Rows are points. Examples show where two turns around zero, p and q, send a point. Where does a point land after both, in the order given? Backwards means that the second turn is done in reverse. Each puzzle has new turns, and all numbers are rounded.
In the rows, zero is written as 128.

Turn p:
[143 143] => [144 142]
[ 86 131] => [ 86 135]
[156 110] => [154 108]
Turn q:
[118 163] => [ 95 143]
[127  85] => [160  99]
[139 136] => [129 142]
Where do these land?
p, then q: [103 113] => [121 100]
p, then q backwards: [154 139] => [152 113]
q, then p backwards: [119  94] => [150 101]
q, then p backwards: [137 166] => [102 158]

Turn p:
[105 120 113] => [104 138 116]
[104 122  75] => [106 161  85]
[152 159 156] => [161 128 163]
[154 124 145] => [149 106 135]
[126 116 152] => [120 106 142]
Turn q:
[174 137  85] => [163  75 123]
[138 131 146] => [130 133 148]
[ 95 143 112] => [134 148  94]
[131 101 149] => [ 99 126 147]
[102 129 148] => [115 158 127]
Where do these land?
p, then q: [120  99 126] => [109 125 105]
q, then p: [124 165 132] => [165 133 133]
q, then p: [122 108 153] => [107 136 152]
q, then p backwards: [181 170 102] => [196 133 154]
q, then p: [109 123 119] => [123 146 117]
p, then q: [112 103 136] => [104 136 110]

Turn p:
[130 116 144 107] => [132 114 125 103]
[164 139 111 121] => [159 125 105 145]
[ 86 119 167 178] => [ 96 137 197 126]
[119 155 117 129] => [127 157 120 134]
[142 112 101 105] => [128 107  92 133]
Turn q:
[151 111  96  99] => [164 107 102 110]
[132 140 131 128] => [129 131 139 122]
[139 110 144 138] => [124 109 132 148]
[102 145 162 100] => [ 84 125 135  98]
[124  85 101 133] => [144 122  86 152]
[120 176 135 169] => [123 173 173 137]
Where do these land?
q, then p backwards: [166 149 115 145] => [156 141 158 149]
p, then q: [112 145 168 130] => [107 110 149  97]
q, then p: [116  80 119 115] => [101 114 108 165]
p, then q backwards: [142 144  96 154] => [123 107 119 168]
q, then p backwards: [105 121 141  96] => [104 109 121 100]

Turn p:
[166  98  96 147 155 114] => [170  96 111 153 137  98]
[125 117 103 125 116 155] => [123 104 110 128 105 141]
[ 57 118 154 105 104 125] => [ 64 140 146 141 143 172]
[142 156 161 158 145 126] => [162 172 140 120 131 127]
[143 158  93 134 142 131] => [137 136 106 129  99  95]
[145 125 160  88 134 135] => [122 127 123  85 161 131]
[118 125 129 137 100 109] => [117 122 160 139 121 129]
Turn q:
[169 166  93 158 133 112] => [161 177 138 136  93 102]
[ 99 104 105  97 138 156] => [118 128 120 141 153 181]
[145 108 116 146 131 118] => [156 132 119 136 139 115]
[165 148 148 107 118 114] => [141 121 165  98 111 117]
[149 151 149 154 143 132] => [119 141 150 135 123  89]
[ 94 111 142  99 137 131] => [102 112 118 112 153 154]
[ 97 116 168 111 101 167] => [ 87  74 137 142 131 147]
[106 120 102 151 124  94] => [141 141  78 123 122 121]
Where do these land?
q, then p backwards: [149 137 132  52 157 129] => [132 127 202 121  88 135]
q, then p: [145 126 115 141 107 161] => [162 127 152 134 117 145]
q, then p: [ 78 143 135 150  77 106] => [ 91  74 139 158  96 131]
p, then q backwards: [ 47 135 133 128 151 118] => [ 82 147 103 144 167 177]
q, then p backwards: [138 127 130 152 147 139] => [122 133 126 135 144 100]
q, then p: [136 120 121 135 155 118] => [133 146 118 125 132 104]
q, then p backwards: [152 117 108 129 102 112] => [158 124 122 156 131 145]
p, then q backwards: [152 143 132 128 135 126] => [144 129 128 133 133 104]
q, then p: [154 105 146 138 122 143] => [157 125 139 139 156 129]

Turn p:
[120 162 125  96 139  95] => [155 115 165 119 157 112]
[116 166 144 155  76 118] => [152 177 132 170 130 103]
[109 109 114 120 143 125] => [110 105 134 118 119 116]
[ 96 168 170 168 133 141] => [112 161 167 183 129 145]
[130 124 100 138 150 139] => [101 111 114 125 146 129]
[126 103 119 106 142 154] => [104 121 124  93 117 136]
[150  91 119 136 111 104] => [150 107  91 129 106 120]
[177 100 134 106 131 149] => [140 127  97  88 119 165]
Turn q:
[158 138 162 145 104 133] => [156 153 101 124 146 151]
[146 170 115 156 118 107] => [125 128  70 123 122 116]
[159 118 102 157 122 163] => [100 118 109 109 140 173]
[108  94 111 100 150 130] => [116 108 177 123 117 121]
[ 99 170 165  90 107  77] => [176 160 121 162  95  74]
[118 106 124 163 146 127] => [120  95 129 128 160 127]
[146  92 110 122 140 139] => [119 110 152  99 128 149]
[124 134 152 104 147 143] => [125 159 152 127 137 117]
[ 94 130 112 115 118 133] => [115 120 141 158 108 124]
Where do these land?
p, then q: [117  96 149 127 130 119] => [149 125 126 143 120 159]
q, then p: [152 102 124 125 124 102] => [145 128 113  93 117 138]
q, then p: [126 107 130 146  94 112] => [119 127  87 120 122 145]
q, then p: [140  99 124 122 112 146] => [115 152 127 113 116 149]
p, then q backwards: [ 95 198 102 103 159 144] => [112 103 160 133 199 167]
p, then q: [140 100 128 161 133 128] => [110  99 122 141 124 153]
p, then q: [126 194 139 111 144 145] => [115 174 136 119 169  93]

Turn p:
[117 119 160 121 103 131 128 120] => [117 152 134 151 112 130 121 148]
[147 104 140 108 126 153 134 157] => [127 112 130 147 130 154  87 128]
[ 87  97 123 174 147 111 112 121] => [101 133  93 117  98  82 133 103]
[130 169 107 103 123 110 137 168] => [134  85 124 133 157 148 158 154]
[ 96 129 126 140 160 113 139  80] => [102 157 129  79 118 106 146 123]
[163 100 128 122  89 140 160 127] => [133 127 165 157 105 166 118 106]
[133 111 123 119 107 171 109 117] => [148 159 111 143 126 153 106 114]
[122 121 120 143 158  96  97  99] => [143 133 116  89 107  87 135 128]
[157 202 125 123 137 128 135 163] => [147  95 148 137 198 126 150 148]
Turn q:
[145  94 144 118 161 123 158 166] => [109 127 123  86 183 137 127 127]
[129 137 129 136 108 149  76 144] => [138 143 145 108  82 121 107 146]
[136 139 126 105 124  94  94 140] => [140 155 169 126 128 104 129 121]
[153  99 129 165  96 124  88 141] => [135 109 154 115 114 106  97 180]
[ 96 115 157 165 116 129 160  92] => [103  81 124 164 125 167 135 138]
[ 91 163  87 109 116 129 148 124] => [151 133 108 141 105 123 182 103]
[157 116 139 100 122 157 158 107] => [157 124  99 133 155 154 100 115]
[ 89 136 108 143 153 130 119 105] => [ 98 114 117 142  98 113 143 103]
[156 154 133 111 157 117 152 131] => [122 167 112 138 164 128 132 119]
Where do these land?
p, then q: [134 134 104 145 159 119 134 114] => [139 126 135 143 152 130 123  93]
p, then q: [116 108 110 128 101  85 130 118] => [166 104 124 135 138 150 145 151]
q, then p: [101 114 110 144 101 150 120 166] => [126 109 138 150 108 179 118 142]
q, then p: [146 154 161 145 159 162  90 133] => [146 149  80 151 154 129 158 158]
p, then q: [133 133 161 148  93 119 147  91] => [114 148 142 158 125 169 147 157]
p, then q: [139 151 138  86 107  91 138 116] => [136 141 124  90 151 169 132 154]
q, then p: [117  88 123 132 152 153  88 129] => [145 146 102 125  84 140 128 163]
q, then p: [ 97 147  99  85 153 154 150 151] => [134 150 158  90 134 177 159 121]
p, then q: [175 143 132 142 104 139 159  95] => [106 149 127 160 138 175  96 137]
q, then p: [122 106 142 127 150 109 123 167] => [101 130 124 108 131 138 113 169]

Turn p:
[137 139 111 122 133 145 144 159 131] => [147 109 121  98 122 138 133 143 132]
[117 160 135 126  91 177 154 155 145] => [169 125  99 131  97 146 160 169 136]
[120 105 179 158 166 128 137 124 139] => [120 169 131 124 175 114 149 137  96]
[136 116 120 103  93 141 162 140 124] => [160 109  92 128 110 140 135 108 124]
[136 129 102  76 117 125  91 102 135] => [141 133 147 138  91 123  77 104 148]
[132  95 143 169 148 123 111 143 136] => [109 141 123 126 183 135 119 144 121]
[125 138 117 100 123 111  94 129  92] => [103 124 150 128  97 155 105 107 130]
[138 132 162 153 168 113 146 134 132] => [118 134 144 113 160 110 150 142  90]
[107 108 147 181 187 100 143 124 158] => [114 147 156 119 205  97 160 136 125]
[158 146 103 115  95 107 101  92 120] => [110 100 132 161  92 109  88 118 135]
[119 136 111 131 117 177 157 125 109] => [131 132  86 106  99 125 153 135 148]
[112 132 107 101  99  89  98 110 115] => [115 114 154 163 104 143 107  92 148]
Turn q:
[149 170 137 123 110 158 143 129 146] => [121 103 148 161 128 145  97 147 111]
[145 112 143  81  70 147 144 118 160] => [ 79 115 170 116 112 169 100 140 155]
[132 107 103 138 115 103 114  98  89] => [132 170 149 115 143 129 160  97 121]
[162 150 156  87 148 132 170 136 169] => [143  84 136 144 122 162 114 182 162]
[106 131 107 171 153 102 139 155 127] => [136 122  93 118 142  96 162 142  98]
[130 138 143  97 125 158 157 148 120] => [132  81 152 132 113 125 112 128 141]
[ 97 116 148 146 111 136 118  89 112] => [ 99 158 134 150 134 101 128 101 145]
[139 100 123 159 148 127 103 137 118] => [150 163 115 109 115 105 128 131 116]
[121 144 140 127 134 106 106 149 123] => [141 122 104 116 155 126 113 120 127]
[ 98 112  80 151 165 111  86 121 115] => [147 162  78 119 117 121 166  91 104]
Where do these land?
q, then p: [115 116 110 111 123 148  97 130 150] => [127 134 113 146  97 132 121 126 162]
q, then p: [154 114 103 196 118 160 147 147 126] => [ 93  96 135 139 110 181 152 111  88]
q, then p: [144 133 121 120 160 107 133 121 101] => [138 112 115 112 131  97 120 136 100]
p, then q backwards: [ 56 171 155 126 113 154 145 107 135] => [139  88  99 139 169 128 157  63 127]
q, then p: [117 118 157 124 109  88 149  97 125] => [157 146 162 114 151 110 158 141 130]
p, then q: [138 120 114 126 116 108  71 121 146] => [127 161  88 130 127 113  89 125 122]
q, then p: [157 156 115 119 141 143 144 145 158] => [121 126  88 113 140 163 112 140 125]
p, then q: [130 113 160 120 130 161 139 141  70] => [120  94 157 150 117 140 144  77 106]
q, then p: [136 108 102 114 138 159 125 122 157] => [139 119  94 152 105 149 132 138 142]
p, then q: [126 115 164 141 145  53 130 144 106] => [150 136 134 161 121  66 145 103 171]
q, then p: [158 121 125 121 132  99 104 115 149] => [145 128 130  99 100 128 123 161 134]
p, then q: [106 150 110 119 111 157 152 147 113] => [ 98 107 158 119 105 148 130 146 120]
